Each row is a point. Each copy is the shape, with its points in the same order, turned, moved and blurred by noise. Some copies are also mirrored. Which?

Shape (6 x 3)
-0.005,0.010,-0.065
0.041,0.007,0.026
-0.001,-0.023,-0.018
-0.106,0.015,0.036
0.005,-0.029,-0.049
-0.025,-0.019,-0.026
Copy 1 (6 x 3)
0.007,0.012,-0.061
0.041,0.036,0.032
0.025,-0.012,-0.013
-0.086,-0.042,0.034
0.037,-0.014,-0.042
0.003,-0.023,-0.023
Copy 1 is: only turned
Copy 2 (6 x 3)
0.014,0.015,-0.054
0.024,-0.019,0.043
-0.004,-0.025,-0.021
-0.108,0.030,0.011
0.013,-0.024,-0.051
-0.018,-0.017,-0.031
Copy 2 is: only turned

Shape (7 x 3)
0.027,0.032,0.007
-0.028,-0.034,-0.066
-0.015,-0.047,0.057
0.009,-0.027,0.021
0.011,0.013,0.026
0.011,-0.072,-0.020
0.054,0.035,-0.036
Copy 1 (7 x 3)
0.019,0.039,0.007
-0.036,-0.050,-0.033
0.058,-0.047,0.046
0.038,-0.020,0.015
0.029,0.017,0.028
0.034,-0.061,-0.032
0.005,0.052,-0.039
Copy 1 is: only turned
Copy 2 (7 x 3)
-0.021,0.026,-0.016
0.020,-0.071,-0.035
-0.018,-0.026,0.072
-0.029,-0.026,0.027
-0.013,0.016,0.014
-0.031,-0.081,0.006
-0.033,0.018,-0.058
Copy 2 is: mirrored
Copy 3 (7 x 3)
0.003,0.030,-0.007
-0.039,-0.049,-0.077
0.029,-0.062,0.028
0.001,-0.031,0.011
0.019,0.004,0.003
-0.048,-0.066,-0.008
-0.042,0.049,-0.022
Copy 3 is: mirrored

Shape (9 x 4)
0.013,-0.019,0.020,-0.045
-0.074,-0.038,-0.066,0.028
0.065,0.027,0.014,-0.008
0.047,0.035,0.026,0.004
0.003,-0.001,0.020,0.035
0.060,0.055,-0.020,0.001
-0.014,0.008,-0.009,-0.021
-0.051,-0.029,0.031,-0.009
0.052,-0.023,-0.057,0.035
Copy 1 (9 x 4)
0.048,0.004,-0.003,0.007
-0.067,-0.027,-0.024,-0.079
0.005,0.040,-0.020,0.072
-0.003,0.024,0.001,0.070
-0.031,-0.021,-0.016,0.036
-0.028,0.067,-0.006,0.061
-0.003,0.010,0.014,-0.003
0.001,-0.054,0.010,-0.016
-0.042,0.038,-0.078,0.011
Copy 1 is: only turned
Copy 2 (9 x 4)
0.012,0.005,0.014,-0.051
0.008,-0.089,-0.072,0.022
-0.005,0.041,0.047,0.008
-0.024,0.033,0.049,0.005
-0.025,-0.034,0.030,0.008
-0.012,0.055,0.030,0.046
-0.008,0.000,-0.030,-0.009
-0.025,-0.051,-0.006,-0.053
0.055,-0.020,0.011,0.056
Copy 2 is: only turned
Copy 3 (9 x 4)
-0.005,-0.010,0.013,-0.036
0.047,0.081,0.034,0.062
0.017,-0.060,-0.038,-0.009
0.001,-0.059,-0.032,0.009
0.010,-0.032,0.016,0.044
0.030,-0.043,-0.072,0.008
-0.001,0.017,-0.007,0.005
-0.025,0.018,0.051,0.018
0.095,-0.020,-0.011,0.019
Copy 3 is: mirrored
